Rows are points. The last column is the point's height on a tilted bowl or saddle (a function of degree 2), plus a little noise. Along how many of its main directions does it bend up, bend down or stay straight?

Points, 11 rows:
[[-80,-2,20],
[-44,-4,26],
[-13,22,27],
[20,2,39],
[-16,22,26],
[-36,-41,-15],
[-82,65,-43],
[-16,44,3],
[-61,20,22],
[5,-83,-113],
[-40,24,22]]
Directions: 0 up, 1 down, 1 straight

Points:
[[31,-37,76,62],
[-4,-24,86,58],
[-5,-8,9,14],
[-55,-20,-36,25],
[-52,-61,7,38],
[-36,16,61,28],
[84,-9,67,50],
[-87,51,-7,29],
[-41,109,1,95],
[11,33,14,18],
[25,-42,-14,37],
[26,6,-10,16],
[51,-19,33,29],
[23,35,-36,30],
[7,-26,-14,25]]
Directions: 2 up, 0 down, 1 straight

Points (22 x 5):
[[121,10,-3,27,-121],
[17,-28,-9,-25,21],
[-8,-23,-20,57,36],
[-54,69,6,-24,32],
[-8,-5,-48,-85,12],
[-19,-72,-13,-41,38],
[-26,24,2,22,14],
[-47,20,-15,-9,2],
[25,64,-1,5,11],
[67,-5,36,23,-34],
[53,-20,90,-49,-30],
[-1,27,-30,-16,9],
[48,17,-15,-6,-16],
[24,23,-2,-6,5],
[7,-7,-7,13,16],
[117,-44,-42,-55,-92],
[-37,-26,-10,-9,3],
[-43,-11,-37,-3,-13],
[47,40,-9,24,-12],
[17,-8,32,6,5],
[-75,-5,-25,25,-34],
[-14,14,-14,6,13]]
Directions: 2 up, 2 down, 0 straight

Points, 43 rows:
[[44,74,-35,-27,-43,-5,51],
[-20,5,-36,26,-27,-9,28],
[-9,-8,33,-12,-51,-67,40],
[-9,10,45,-4,25,-5,29],
[2,-18,13,78,43,-33,57],
[67,-9,-36,-36,-7,-102,57],
[22,5,16,16,29,-25,35],
[-34,-21,27,84,-16,-6,45],
[11,14,63,-6,37,44,41],
[-32,-1,6,-22,-26,-7,28],
[30,20,82,-32,44,-32,36],
[31,-15,43,-9,37,15,36],
[33,-24,-62,73,19,87,52],
[-36,-19,5,-76,-27,34,42],
[-18,9,87,-58,66,-83,68],
[52,5,83,-30,0,-67,20],
[12,2,14,-49,-31,12,28],
[-2,13,-104,44,5,3,-1],
[-32,32,-22,-40,-43,23,41],
[-5,-45,-116,40,13,-8,1],
[73,-11,-65,-41,-113,-30,69],
[-37,31,87,-24,-44,-11,11],
[81,-26,52,-22,-55,-73,21],
[61,36,-3,-60,-40,8,39],
[0,-20,121,-43,33,40,17],
[-7,47,31,17,18,0,39],
[35,47,-80,28,-21,12,24],
[-17,-81,14,-18,-14,-15,48],
[-8,69,3,-45,-23,-17,48],
[26,37,-13,23,16,89,64],
[-78,-66,29,-17,2,18,39],
[-33,-27,5,63,-33,-3,40],
[-56,16,-3,32,-3,-53,45],
[45,-82,-54,30,26,-8,48],
[-58,39,10,-36,-62,17,46],
[40,-21,50,-37,50,-52,49],
[-17,35,11,27,-21,-87,64],
[-16,-34,7,8,89,40,64],
[49,11,-46,-73,-20,-33,39],
[-76,43,76,-11,-2,40,27],
[-12,3,-8,-52,6,15,31],
[-5,-23,-38,37,-79,-20,51],
[-23,-11,-56,16,-45,15,31]]
Directions: 4 up, 1 down, 1 straight

Points (68 x 9):
[[6,-42,6,67,-22,47,-1,-32,1],
[41,-7,-10,30,23,-14,35,36,38],
[-63,-68,1,-20,21,12,-5,-1,72],
[38,-3,9,17,-13,59,-26,22,-16],
[17,39,-17,11,-42,24,13,27,16],
[9,57,-5,44,-41,-24,-6,6,25],
[-35,6,-3,-20,-5,37,-28,42,1],
[-5,-94,-28,-5,47,5,54,25,121],
[11,105,2,-6,-22,69,-28,40,46],
[95,31,6,17,-22,-11,6,8,28],
[14,-34,-17,-55,0,16,-24,-21,10],
[33,14,-49,42,-82,11,57,-6,32],
[-57,-28,24,22,9,55,17,45,10],
[-63,9,14,65,32,-28,44,-25,-34],
[-24,-6,-13,-22,6,84,21,44,-54],
[-10,42,42,39,-21,39,-6,19,6],
[33,-2,-15,-61,37,-41,-43,-15,-13],
[33,15,21,-40,71,59,-7,54,-17],
[36,11,37,52,12,43,3,26,2],
[-4,30,27,3,11,3,7,-74,23],
[26,39,-2,-19,-3,-12,19,-4,33],
[-1,-6,8,-74,4,-26,-62,-15,-9],
[34,-5,70,28,31,20,73,47,65],
[-18,26,86,5,-29,61,39,-64,19],
[50,27,57,-47,74,-3,6,32,59],
[49,52,-24,-21,7,58,8,-3,18],
[80,6,11,-36,-34,-71,-2,8,-5],
[26,-8,-30,38,-17,1,14,-3,23],
[17,-27,15,1,-2,-32,-16,-7,12],
[66,42,38,66,-65,6,-13,-12,-15],
[20,-26,10,-32,53,-36,47,14,47],
[31,-45,21,24,121,-37,-3,-7,-1],
[-20,-30,-51,8,14,34,-46,33,34],
[14,4,23,7,-24,38,34,-51,14],
[50,35,-12,6,-21,-16,26,-36,32],
[-48,-22,-18,43,26,14,24,-2,20],
[2,-19,-44,8,-4,-2,-29,15,37],
[22,14,-11,-19,11,1,-3,-46,23],
[-7,0,-29,-39,-10,-1,6,-67,34],
[53,-25,-52,-6,-6,19,-36,-80,11],
[-71,5,59,9,-27,51,89,-17,-22],
[-9,3,57,12,20,-32,-56,23,43],
[21,-49,-41,80,16,-64,28,9,37],
[-10,-31,-6,89,-9,3,-49,-1,33],
[16,-37,30,-20,-44,26,-6,31,-2],
[-3,-19,-1,77,-44,-48,46,-16,-12],
[-35,33,-78,-14,15,-41,-50,-28,30],
[-42,94,19,3,42,25,-46,3,59],
[14,9,44,-28,-11,-20,31,-12,19],
[-8,-52,10,63,-64,-27,-2,-5,15],
[-10,-35,40,3,49,12,-57,11,51],
[6,-32,16,1,-3,32,-29,44,22],
[-95,39,-28,46,-51,71,11,-30,-36],
[34,18,34,-14,-72,-61,-13,-98,-74],
[-11,19,17,71,9,-13,-91,-20,37],
[-29,-17,8,17,15,11,27,10,24],
[-19,3,-58,-39,-74,21,-28,11,20],
[-27,46,44,-5,-27,61,-10,57,-19],
[-71,23,-54,-51,4,-4,29,0,-14],
[-67,-50,-26,1,31,-54,-51,29,57],
[-25,-14,-6,-5,-53,11,98,-7,25],
[-39,-13,-19,-38,-61,-6,8,3,-1],
[-46,4,83,6,-35,60,46,9,-20],
[36,-30,46,11,15,33,6,-15,18],
[-13,15,-12,-48,29,-18,43,40,14],
[-8,-67,-31,3,-10,1,1,-28,61],
[4,-51,29,-52,-17,-44,-8,23,13],
[11,14,-36,-31,-17,-35,42,2,35]]
Directions: 4 up, 4 down, 0 straight

Points:
[[53,13,34,27,-10,-55,-5,19,16],
[-31,15,-31,-7,-2,-28,17,34,28],
[16,-92,-21,-44,-22,99,35,-10,100],
[14,42,-3,3,13,6,53,-46,37],
[-44,4,-31,-15,37,19,25,40,41],
[-24,7,-7,9,17,3,-17,27,13],
[23,33,23,-1,45,6,11,49,24],
[-24,-46,-32,-28,50,-12,85,62,108],
[12,-12,-11,-22,46,30,13,21,20],
[56,55,38,38,-34,18,-9,31,54],
[2,5,49,-8,40,21,31,-41,3],
[-63,16,45,-69,6,-1,-47,-19,48],
[6,62,7,83,-15,29,24,-63,46],
[-19,-12,-8,26,25,0,-40,-3,5],
[11,10,-74,64,19,55,-68,-18,34],
[-1,-7,16,-82,52,29,-41,12,47],
[55,9,61,-1,-11,-8,20,-16,11],
[30,2,22,0,-22,21,36,45,23],
[-26,-14,-12,-5,12,-13,24,-54,29],
[36,-22,13,3,69,17,-43,-29,17],
[-21,71,3,3,32,43,-79,-57,40],
[-52,19,-73,21,39,-11,35,28,67],
[-29,-60,-29,23,18,26,-72,-8,47],
[40,-31,43,6,-27,-30,21,20,25],
[32,41,-6,30,-30,23,28,-13,34],
[-90,-25,33,7,30,-70,10,11,101],
[-6,-28,-28,-54,82,10,-27,3,79],
[-13,-37,-37,-15,-11,-15,-18,57,35],
[-33,-5,-6,-36,14,-25,-29,-51,29],
[-15,-3,2,-8,32,11,11,-56,13],
[-18,26,9,28,3,-72,-78,8,23],
[-59,-2,30,17,6,2,-14,-41,11],
[2,-8,9,1,-10,12,-2,7,0],
[18,23,-26,-21,-43,-10,-7,-15,21],
[-6,30,-22,-41,-9,46,75,27,20],
[60,-11,-10,-6,-14,35,8,-26,31],
[-34,-6,29,40,-1,-17,-18,-29,3],
[-3,-3,76,0,47,-30,66,-2,52],
[33,-7,35,45,15,-11,-3,28,16],
[38,28,-23,-29,57,14,18,-23,37],
[-32,45,19,23,-12,-42,41,-41,59],
[-54,31,-3,47,45,10,21,-17,34],
[-41,40,19,6,12,-9,3,-80,28],
[36,-8,-13,-63,-21,-32,28,-52,48],
[-35,-1,34,18,-121,-57,-28,2,118],
[5,11,-9,-101,-39,-22,-28,-10,48],
[28,-19,-2,31,-17,11,2,32,24],
[24,20,-4,9,-23,-24,-26,88,46],
[-12,-53,-33,-4,16,7,-10,26,34],
[15,-20,32,85,17,12,-59,-87,-13],
[-3,10,-51,18,16,8,89,-33,71],
[-9,-80,26,46,-24,12,-110,-19,66],
[16,-16,-17,33,-25,46,9,-5,21],
[10,50,6,44,11,-59,10,-33,34],
[2,1,35,-44,60,27,-29,5,15],
[-1,-50,47,-37,39,19,-19,-32,14],
[46,-32,58,19,-10,-11,-28,8,6],
[6,-32,64,12,20,-8,27,-7,12],
[-5,14,-9,-46,27,19,-17,4,14],
[2,23,-60,-10,33,24,26,-27,28],
[14,-38,-51,-73,13,-72,39,35,47],
[-14,50,-1,12,-33,-21,19,51,43],
[36,-42,-31,0,37,-24,-39,-7,23],
[-36,15,103,-29,17,-24,-14,31,9],
[-24,-20,15,22,39,-4,22,25,33],
[-52,-21,-23,-2,-20,-9,7,27,35],
[8,73,2,45,-21,4,18,10,45],
[49,-14,24,16,-50,4,-11,-37,38],
[-24,14,30,46,9,33,21,-17,6],
[-14,-5,-4,-9,46,18,-40,-14,14],
[45,8,-37,67,26,31,-37,5,31],
[-29,-46,-20,4,-22,-34,-28,7,27],
[-45,24,5,-27,24,51,-2,-22,8],
[-30,-34,-26,3,9,-28,45,-6,47],
[-19,77,-88,-7,-13,-18,52,-11,67]]
Directions: 5 up, 0 down, 3 straight

Points (69 x 9):
[[-42,-41,29,11,26,66,-55,-3,41],
[27,43,9,-14,43,50,-66,-27,34],
[26,-25,-21,51,3,16,1,26,20],
[-28,6,-67,-22,-31,2,-15,-53,20],
[-40,47,17,6,-4,-17,36,-60,24],
[-55,43,35,45,-13,6,-39,2,41],
[29,66,-5,11,16,13,-50,-11,31],
[-31,63,-25,-17,2,-39,-41,61,47],
[73,29,-36,6,12,11,-45,-43,40],
[-42,16,61,10,11,-86,34,24,62],
[18,39,77,4,28,-2,6,-42,34],
[13,-39,20,6,-39,5,66,36,7],
[-38,-8,-29,30,-112,20,35,-112,90],
[0,-30,-31,-53,9,35,31,-15,3],
[-28,-21,-54,11,-27,-73,-5,6,52],
[-24,-46,-2,-19,1,-22,20,34,12],
[-12,-9,54,-27,-62,-6,12,-49,16],
[75,37,-61,-43,-18,-33,40,-24,55],
[33,13,6,89,-39,11,-8,-37,30],
[-57,-26,-7,37,-4,42,10,91,41],
[-2,19,-8,-13,-4,77,-8,28,11],
[70,-22,3,-45,1,46,-5,-32,20],
[23,-28,-1,55,33,-12,0,-38,41],
[108,-31,-81,-17,-39,-27,-66,31,108],
[42,-26,-47,-41,-27,-37,-58,-4,48],
[7,46,44,-28,-27,-16,-69,-17,29],
[-27,-28,-30,-27,-22,-65,-80,-62,59],
[-13,-7,1,-56,4,-69,28,-8,20],
[39,3,102,4,58,-25,32,-42,69],
[3,39,-14,67,-15,11,49,57,29],
[-31,87,5,22,15,-52,-90,44,99],
[48,-48,28,-52,50,25,45,7,33],
[12,8,7,6,7,-24,45,-20,14],
[-47,17,40,53,-47,54,21,-26,29],
[-17,-2,-65,-25,87,-10,-39,-58,44],
[21,29,24,-23,-32,73,38,19,7],
[-43,10,-8,49,-45,-56,29,-28,47],
[-102,21,-63,-30,24,-4,47,30,33],
[-1,38,-24,-14,4,14,7,-19,3],
[61,-75,59,-43,-29,-40,10,-43,64],
[10,-35,5,22,58,55,2,-73,46],
[-1,51,80,-42,-45,-47,10,70,46],
[30,93,20,23,-49,35,-93,-63,67],
[-71,32,-7,-44,34,65,-25,53,37],
[-41,-7,30,41,-35,26,-46,72,38],
[9,-73,11,-58,28,-41,-5,-67,45],
[3,69,-45,40,-51,6,6,-22,35],
[-36,-23,10,-8,10,16,-22,62,19],
[-79,46,35,27,-47,24,-26,-14,38],
[-49,4,-16,-36,33,19,-40,44,20],
[-57,36,-6,-3,-37,32,-21,-42,14],
[-15,56,-19,-4,-14,37,44,64,22],
[87,-16,22,-15,-91,14,121,16,53],
[64,28,21,-80,-8,-60,-20,-1,47],
[36,9,36,36,49,-42,-29,-22,55],
[5,-18,0,44,-77,-8,-11,-5,22],
[-43,-3,-13,19,9,-8,-8,21,18],
[-19,8,-11,-56,-4,28,-43,-18,-2],
[32,59,34,-17,-15,-35,-28,-37,28],
[13,36,23,-103,12,-16,49,2,17],
[19,57,3,-11,-62,-37,-25,56,35],
[-80,54,44,-19,48,-69,70,-38,73],
[8,93,0,-9,13,-37,12,-61,41],
[32,-41,35,25,-13,9,-3,15,10],
[98,15,-1,37,16,-33,1,36,49],
[72,-26,-50,-61,-1,46,-9,32,38],
[40,-32,58,-11,33,-31,-30,38,46],
[43,-4,-30,-12,-26,-12,26,-52,24],
[-31,40,-22,-54,79,5,22,36,34]]
Directions: 7 up, 0 down, 1 straight
